Rows are points. Each copy is the shape, with its points in the same order, turned, moved and blurred by noise. Is it also mirrored, or only turned?

Shape, 8 rows:
[[-1.8  5.7]
 [ 2.6 -2.8]
 [-5.9 -4.3]
 [-1.3  0.4]
 [ 0.2  1.7]
 [-4.9 -1.4]
 [-1.8 -2.6]
 [ 4.5 -3.9]]
Copy 1:
[[-4.1  5.0]
 [-0.1 -4.2]
 [ 6.3  1.7]
 [-0.4  0.8]
 [-2.4  0.8]
 [ 2.9  2.8]
 [ 2.1 -0.2]
 [-1.2 -6.0]]
Copy 1 is: mirrored
Copy 2 (8 x 2):
[[ 5.5 -1.4]
 [-3.6  2.0]
 [-3.4 -7.5]
 [ 0.4 -2.3]
 [ 0.9  0.1]
 [-1.6 -6.0]
 [-3.5 -2.7]
 [-5.6  2.8]]
Copy 2 is: mirrored

Shape, 8 rows:
[[-3.2 -2.7  0.0]
 [ 1.8 12.0  3.4]
 [ 2.0 -2.5  2.6]
 [ 2.2  2.9 -1.4]
 [ 1.0 -3.9  1.6]
 [ 1.8  1.5  0.9]
 [ 0.5 -4.5  0.5]
 [ 2.1  0.3  2.6]]
Copy 1:
[[-0.2  1.4  2.1]
 [13.5  0.2 -3.6]
 [-0.6 -3.4 -0.5]
 [ 3.8  1.6 -4.5]
 [-1.5 -1.9  0.0]
 [ 2.8 -1.5 -2.3]
 [-2.3 -1.8 -0.5]
 [ 2.9 -2.3 -1.2]]
Copy 1 is: only turned
Copy 2:
[[ -2.3   5.7   2.4]
 [ -1.4 -10.4   0.9]
 [  3.3   3.2   4.4]
 [  1.7  -0.7  -1.0]
 [  1.7   4.4   3.1]
 [  1.9  -0.1   1.0]
 [  2.7   5.7   2.6]
 [  1.9   0.9   2.5]]
Copy 2 is: mirrored

Shape (7 x 4):
[[-0.2 -2.3  0.8  0.5]
 [-5.8 -4.2  2.9  0.3]
 [ 2.2 -0.8 -1.3  1.3]
 [ 0.5  0.5  7.0  4.6]
 [ 0.8 -0.1 -8.1 -2.6]
 [ 2.3  3.6 -3.1 -6.5]
 [-1.1  1.6 -1.5  4.6]]
Copy 1 (7 x 4):
[[-0.8 -2.0  1.1  1.1]
 [-5.8 -4.8  1.9  2.9]
 [ 2.2 -0.9  0.1  0.7]
 [-1.4  1.9  2.3  7.8]
 [ 2.0 -3.7 -4.2 -6.1]
 [-0.3  3.9 -3.9 -6.4]
 [ 1.4 -2.5 -3.6  4.1]]
Copy 1 is: only turned
Copy 2 (7 x 4):
[[-1.8  0.6  2.9 -0.9]
 [-0.2  0.4  8.5  0.7]
 [-3.3  0.2 -0.1 -0.6]
 [ 2.5  6.7  1.5  1.5]
 [-6.7 -7.1 -0.8 -0.3]
 [ 0.4 -7.2 -3.2 -2.0]
 [-3.5  1.4  0.2  4.3]]
Copy 2 is: mirrored
Copy 3 (7 x 4):
[[ 0.2 -2.1  0.9  0.9]
 [ 0.0 -7.3  0.9 -2.5]
 [-1.0  0.2 -0.7  3.8]
 [-1.6  0.1  7.5 -1.8]
 [-2.1 -0.2 -8.0  4.9]
 [ 2.6  3.9 -7.0  0.8]
 [-5.5 -0.1  0.2  0.8]]
Copy 3 is: only turned
Copy 4:
[[ 0.3  1.8 -0.4 -1.1]
 [-1.7  5.5  1.5 -3.1]
 [ 0.1 -0.9 -0.4  0.6]
 [ 1.4  7.3  1.3  4.6]
 [-0.9 -8.5  0.2 -2.4]
 [ 5.2 -6.0  3.5 -2.9]
 [-2.7 -0.2  1.1  4.4]]
Copy 4 is: mirrored

Shape:
[[-10.3  -3.4  -3.6  -2.9   3.2  -0.7]
 [  2.8  -0.5  -1.3  -3.8   4.6  -0.8]
 [  2.1   2.0   2.1   0.5  -2.1   0.8]
 [  0.4   1.9  -4.2  -2.7   2.1   0.5]
 [  2.2  -1.1  -0.1   2.3   0.6  -4.5]
 [ -0.4   0.8  -0.2   1.4   4.4   1.9]
 [  1.8   0.0  -1.9   3.0   1.5   3.9]
 [ -0.9   2.2  -1.9   1.7   2.7  -2.9]
 [ -0.2  -1.4   0.9  -8.7  -2.5   2.5]
 [-12.3  -0.2   3.1   1.2   0.5  -3.0]]
Copy 1:
[[-7.9  5.0 -4.9 -3.2  6.4  3.4]
 [ 2.5  3.8 -5.5  1.3 -1.5  5.5]
 [ 1.0 -1.3 -1.3 -0.1 -3.4  0.1]
 [ 0.4  0.3 -7.4 -0.1 -0.3  3.8]
 [ 4.3  1.2 -1.3  1.5  1.8 -0.2]
 [ 0.0 -0.4 -1.3 -0.8  0.5  6.2]
 [-0.4 -3.7 -2.1  2.4 -0.4  4.8]
 [ 2.4 -0.3 -3.5 -2.2  3.0  2.3]
 [-4.6  4.9 -6.1  0.9 -6.6  0.5]
 [-6.2  3.9  1.8 -7.8  5.4 -0.1]]
Copy 1 is: mirrored
Copy 2, 10 rows:
[[ 5.4 -4.8 -4.9 -2.7  9.0  2.3]
 [ 3.7  2.0 -2.0  2.2 -0.7 -1.7]
 [-3.8  0.9  2.3 -0.1 -1.0  1.7]
 [ 0.6  1.0 -0.4  2.9  3.3 -2.5]
 [-2.4  0.9 -3.2 -3.0 -1.6 -1.8]
 [-0.6  2.6 -3.6  2.5  1.1  2.9]
 [-3.6 -0.4 -2.3  4.3 -0.2  2.1]
 [-2.0  3.1 -3.7 -1.4  3.3 -0.6]
 [ 4.5 -4.2  5.7  1.3  0.2  1.5]
 [ 1.1 -1.4 -3.1 -8.5  8.6  6.5]]
Copy 2 is: mirrored
Copy 3, 10 rows:
[[-1.7  7.6  3.1  6.9  6.6 -3.0]
 [ 3.8 -0.7  5.6 -0.5  1.6 -4.7]
 [ 1.2 -1.3  0.3 -3.0  0.4  1.7]
 [ 2.2 -0.1  2.1 -1.1  5.5 -3.9]
 [ 3.3  4.0  5.0 -4.8  1.1  0.5]
 [ 3.2 -0.9  3.9  1.2  4.7  1.5]
 [ 6.1 -0.7 -0.4  0.1  4.2  2.0]
 [ 0.8  2.5  4.7 -2.6  5.6  0.3]
 [-1.0 -1.1 -0.6  2.9 -2.4 -6.0]
 [-7.3  7.4  3.7  4.4  4.9  4.3]]
Copy 3 is: only turned
Copy 4, 10 rows:
[[-4.6 -8.3 -2.4 -7.1 -5.1 -0.1]
 [-1.2 -3.9 -3.6  3.7 -0.1 -0.1]
 [ 1.0  2.9  0.3 -0.5  0.6  1.8]
 [-0.1 -1.7 -5.3 -0.5 -1.2 -0.7]
 [-1.0  0.2  2.3  1.3 -2.2 -3.4]
 [ 1.4 -2.1 -2.0  0.6 -4.0  1.5]
 [ 5.7 -0.4 -1.9 -0.6 -3.1  0.4]
 [-1.8  0.6 -1.4  0.1 -4.1 -1.9]
 [-2.0 -3.1 -2.5 -1.8  6.8  4.0]
 [-7.5 -3.3  4.2 -8.4 -6.2  2.3]]
Copy 4 is: only turned
